Every row gives one point. Before rounding, the points of a table are all equally far from one centre. They may lie mostly on one side of it. Write the centre, to within rounding.
(in the rows, 128 means zero)

Points (7 x 3):
[[ 97 185 155]
 [116 186 147]
 [111 134 109]
 [ 62 167 137]
 [130 148 127]
 [ 70 171 150]
 [117 170  94]]
Centre: [ 96 164 125]

Points, 15 rows:
[[117 162  98 159  99 144  90  94 126 126  65  86]
 [ 96 125 126  68 148 126  94 117  96 175  48 122]
 [ 98 132 107 144 133 124 123 169 157 162  24  70]
 [103 112 116 143 138  75 136 153  91 150  61 180]
 [128 109 116 112 175 125 127 148 178 143 140 135]
 [ 81 121  52 131 115 147 146 175  86 172  63 156]
 [115  93 107  96 123 146 108 127 144 204 141 106]
 [125 114  92 158 112 128  59 119 122 148 122 144]
 [101 116  72 155 160 114 112 125 137 187  72 127]
 [101 132  41 130 129 104 101 189  75 131 171 104]
 [130 206  90 103 139  92 109 103  95 173 145  96]
 [152 203 167 163 102 115 140 158 142 116  78 119]
 [103 178  87 142 173 173 120 104 130 150 144 113]
 [ 58 139  75 127 145 129 129  92 124 122 145  92]
 [122 167 118 163 148  91  71 153  84 139  66  42]]
Centre: [108 149 122 125 126 126 129 166  99 144 109 103]

Points, 30 rows:
[[121 133 115 134 102 169 185 132 152 106 143 173 193 133 170 137 161 130
  145 117  77 107 152 107]
 [199  69 108 137 140 160 134 106 141 126 134 206  74 128 205 138 172 117
   72 124 126 133 117  84]
 [173  90 162 111 161 126 126  92 139 127 143 141 118 127 186  97 181  70
   95  57 154 110 100 112]
 [221  87 141 107 132 157 146 124 101 125 131 144 162 133 163 106 190  97
   83 134  78 172  81 133]
 [183 113 173 121 120 162 133 132 174 111 159 203 118 125 238 115 197 132
   57 144  88 141 160 117]
 [123  97 211 149 116 166 152 125 183 121 150 142 106 101 135 180 141 108
  119 111  59 123 114 105]
 [162 132 134  85 103 125 154  97 189 139 103 105  76 111 167  93 162 124
  127  96  98 162 134  85]
 [179  67 164 127 197 166 168 103 106 105 145 143 111  83 105 149 187 119
  106 119 135 162 116  87]
 [163 125 189 123 104 183 111 132 155 129 135 106 124 122 128 174 180 105
  137  92 126 160 109 125]
 [161 157 201 150 178 117 149 130 188 154 130 164 165 102 142 100 183 127
  117 109  98 168 163 116]
 [133 123 174 120 173 163 161 129 198  71 114 159 130 142 210 132 180 105
   58  96 112 120 175 120]
 [182 124 211 137 175 124 167 108 108  81 177 126  98 122 178 101 174 160
   43  97 104 137 162 134]
 [173  92 167 151 191 145  92 131 129 129 114 136  96 131 139 169 175 135
  104  95 111 191 120 151]
 [182 104 133 111 176 193 115 156 191 126 129 139 137 114 186 127 132 137
   82 119  95 203 152 146]
 [170 126 161 142 208 126 100 166 171 122 133 162 136 147 172  91 192 138
   93 103 116 182 160 119]
 [150  65 141 114  95 156 125 112 110 141 143 128  70 101 126  92 178 119
   46 100 126 154 125  89]
 [141  98 140 128 134 161 111 151 156  90 139  86 117 124 236 115 149 102
   68 118  93 123 152 107]
 [130  98 179  75 199 164 131 130 111 140 124 136 135 142 145 101 152 113
   54 110  94 172 143 162]
 [144 148 153 186 150 166 136 117 179 101 128 118 128  95 168 150 181  80
   87 105  69 161 132 163]
 [113 117 107  77 128 202 133 137  96  96 154 143 115 109 118 117 171 129
   93 138  66 150 144 121]
 [171 134 124 110 119 168 169  64 147  74 123 164  75 166 143 141 164 111
  143 100  88 139 105 115]
 [156 141 183  90 141 146 160  95 181  84 163 109 101 122 186  74 149 165
   49 113 126 170 104 151]
 [177 124 152 126 168 150 114 167 107 154 146 164 109 126 136  97 164 135
   94  61 140 151  62  86]
 [202 124 204 117 150 177 156 103  99  70 157 168 103 127 159  97 140 170
   62  80 124 172  85 109]
 [173  90 168 127 147 157 161 154  98  94 147 160 117 133 167 138 215 166
   89 172 130 120 120  60]
 [129 128 165 105 172 123 156 109 160 151 141 127 109 156 196  67 118 130
  109  83 170 155 132  92]
 [166 133 135 123 132 135 145 156 123 115  89 143 185 140 163 124 209 175
   89  85 147 154 135 104]
 [145 141 183 109 177 139 139 136 147  85 102 177 157  95 207  66 176 119
   68  91 119 195 132 133]
 [136  95 166 106 143 163 127 122 101 138 132 153  70 116 140 133 162  99
   47  66 122 113  75 112]
 [170 136 139 146 188 149 110 110  92  96  96 133 100  86 138  74 162 150
   98 143 131 154 138  95]]
Centre: [148 112 156 132 141 156 157 123 139 116 142 153 118 119 168 113 162 137
 101 108 105 148 124 116]

Points, 29 rows:
[[137 171 157 165 179 138 175 182 158  91  62 157 100 141  98  70 125 157
  147 134 129  80 116 121]
 [103  74 149 120 175 162 121 161 104 124 115 138 126 132 112  42 135 181
  117 123  98 117  69  93]
 [121 134 140  89 125 147 195 132  90  82 111  92 134 100  83  79 146 194
  176 151 125 121  75 137]
 [175 110 178 118 159 154 152 153 132 123  55 135 106 128  87 103 111 174
  108  75 128  97  92 130]
 [180 104 184 131 181 176 141 150 143 101 131 146  77 104  93  90 130 175
  176  94 106 106  69  95]
 [148 147 168 119 116  86 141 135 101  82  93 129 150 151 125  92 102 138
  146  75 137 108  89 131]
 [133  82 197  82 164 123 169 206 143  67  89  99 122 129 106  60 102 154
  177 134 116 107 129 112]
 [180  89 166 119 168 155 168 129 127  92 114 119  76 109  77  81  79 128
  165 124 159 116  91  99]
 [150 112 183 135 220 128 160 151 101 111 120  62  95 112 105  75 144 184
  179 109 143 128  84 119]
 [186 117 181 162 132 144 102 167 163  75  81 122 136 137  69 105 126 161
  158 148 124 106  92 141]
 [130 124 180  97 187 143 156 138  53  95 118 122 116 143  57  45 123 147
  179 106 142 120  84 139]
 [149  66 157 106 158 136 133 188  84  82 112 119 117 148  52  88 110 155
  178 137 138  94  85 126]
 [116 139 185 128 188 150 150 152  91 106 101  63 131 160  62  76 114  93
  126 121 117 124  69 118]
 [114 139 165 148 182  92 138 166 127  96  97 116 147 114 105  61 138 175
  176 139 155 134  81 172]
 [207 129 173 153 145 134 162 128 146  78 123 108 104  94  90  78 137 129
  144 102  89  98 118 113]
 [176 102 185 107 127  92 157 172 107  82  70 116 112 129  94  95 139 156
  154 113 122  87  88 137]
 [178  97 162 137 112 122 149 146 101 129 119 129 141 147 108 115 126 182
  125 102 120  95  69  86]
 [137 105 196 129 168 115 157 111  93  64  95  55 149 164 112  81 125 166
  196 167 128 110 105 141]
 [132 111 194  99 162 123 173 164 117 125  71  79  91 105 111  92  96 198
  167 123  83 111  67 116]
 [152 152 168 142 147 129 144 177 154 116  91 113 107 140  50  51  95 149
  154 112 161  72 102 129]
 [153 105 184 143 147  90 157 139 120  90  88  95 111 128  58  94  95 158
  144 135 132  77  87 135]
 [125 108 180 162 174 125 162 169 116 123 134 138 137 111  53 112  86 176
  189 160  85  99  78 126]
 [157 110 162 129 151 135 182 154  87  80  98 127 113 100 109  69 144 145
  172 145 118  89  69 100]
 [133 114 174 135 152 126 125 165 135 115  63 107 148 154 109 126  95 168
  101 104 117 122  71  88]
 [140 166 196 131 167 139 118 123 100 104  67  79  49 150  92 143 148 175
  179 126 100 128  84 140]
 [165 127 164 110 123 178 147 153 108 120  97 120 125 111 111  76 108 169
  169  95  98  54  73 154]
 [190 153 153 103 167 157 160 197 118 153 137 113 113 148  44  70  91 153
  148 106  93  99  90 118]
 [149 102 174 166 179 153 150 134 103 136  79 109 124 122 128  63 114 194
  189 172 109 112  80  82]
 [132 131 200 152 124 141 150 131 107 149 131 148  98 144  76  56  99 195
  153 114 145 152  78 187]]
Centre: [126 122 154 122 149 150 152 138 138 128 117 114 112 166 103  98 131 149
 173 126 103 137 129 132]

Points:
[[119 181 216 127  67 134 143 205 121 161 150 157 108  94 147 111 155 163
  107 117  84  99 142 152]
 [149 106 195 120  44 132 106 141  95  89 141 180  99 108 180  73 143 172
   97 142 118 154 134 135]
 [140 120 164 159 101  88 102 154  78 101 157 162 148  91 187  92 163 161
  106 148 132 130 175  67]
 [149 144 146 104  72 106 110 136  78  99 129 200 121 102 198  75 158 177
   97 134 153 136 140 140]
 [117 150 182 115  96 127 126 163  61 147 119 190  80 102 172  72 134 175
  113 108  53 125 149 157]
 [144  88 158 158 101  75 128 134 103 139 129 185 137 130 180  73 165 169
  121 159 133 134 148 113]
 [166 112 182 126  87 126 136 179 125 141 131 190 133 142 151  62 151 149
   66 132  84 138 147 132]
 [ 94 106 198 101  98 104 120 172 121 116 128 206  71  95 175  87 153 181
  105 110 101 121 176 123]
 [111 122 174 124 106  93 121 169 119 122 117 205 118 107 187  81 149 180
   81 156  99 134 139 153]
 [154 144 169 126  80 119 130 185  95 104 141 184  86  85 173  53 141 163
  114  89 138  89 165 120]
 [130 167 156 127  92 103  71 155 107 124 139 197  77 124 175  95 147 158
  128 122 126  85 134 169]
 [188 127 158 137  98 116 104 148 121 148 145 191  90 110 151  78 127 203
  104 120 125 111 145 138]
 [136 130 185 144  90 105 121 153  90 100 128 179  85 122 191  99 158 172
   72 169 106  94 111 154]
 [158 119 181 116  73 109 123 145 124  97 130 194 111 124 161  79 142 197
  115 149 126 123 162 152]
 [144 146 222 140  71  75 113 189 125 112 115 175 115 113 180  79 175 163
   99 142  90 113 112 146]
 [127 132 202 175  93  86 127 148  90 151 110 158 113  87 168  76 182 197
   96  71 126 148 126 141]
 [142 120 192 152  78 110  99 143  92 103 116 157 151 111 176  50 178 155
   96 110 105 136 142 161]
 [144 115 174 137 101  78 125 154 102 114 145 178  93  87 183  71 155 153
   92 131 136 125 138 148]
 [113 117 153 133  80 106 120 126 100 117 124 144  80 112 181  49 161 168
  104 118 118 182 157 144]
 [148 124 206  83  59  95  78 161  80 123 111 140 104 103 174  99 144 168
  103 123  96 128 137 170]
 [144 131 176 154  79 106 123 150  78 109 142 183 113 119 170  66 122 177
  110 132  98 124 121 151]
 [147 113 201 100  77 128 118 159  81 128 157 182  82 113 185 113 128 135
  100 153 108 119 156 156]
 [131 140 187 107  62  95 105 177 102 130 124 162  98  82 199  63 158 164
   85 136 109 170 138 148]
 [136 151 175 118  96 107 128 143 118 126 137 149  73 146 176  56 153 199
  135 106 105 154 151 153]
 [164 130 163 127  66  95 128 147  82 104 124 177 106 111 197  87 124 127
   84 130 124 101 109 150]
 [123 125 215 134  87  92 115 183 101  93 147 174 126 141 169  81 146 146
  100 148 104 110 141 126]
 [135 105 187 115  73  88 124 136 108 150 145 187 118  84 182  78 186 148
   83 104 121 117 135 151]
 [113 136 176  99  96 130  66 139 134  87 132 194 122 119 166  63 168 143
  115 114  95 125 144 150]]
Centre: [139 148 169 130  90 144 116 148 110 140  82 154 103 111 168 127 172 147
 124 119 111 126 138  86]
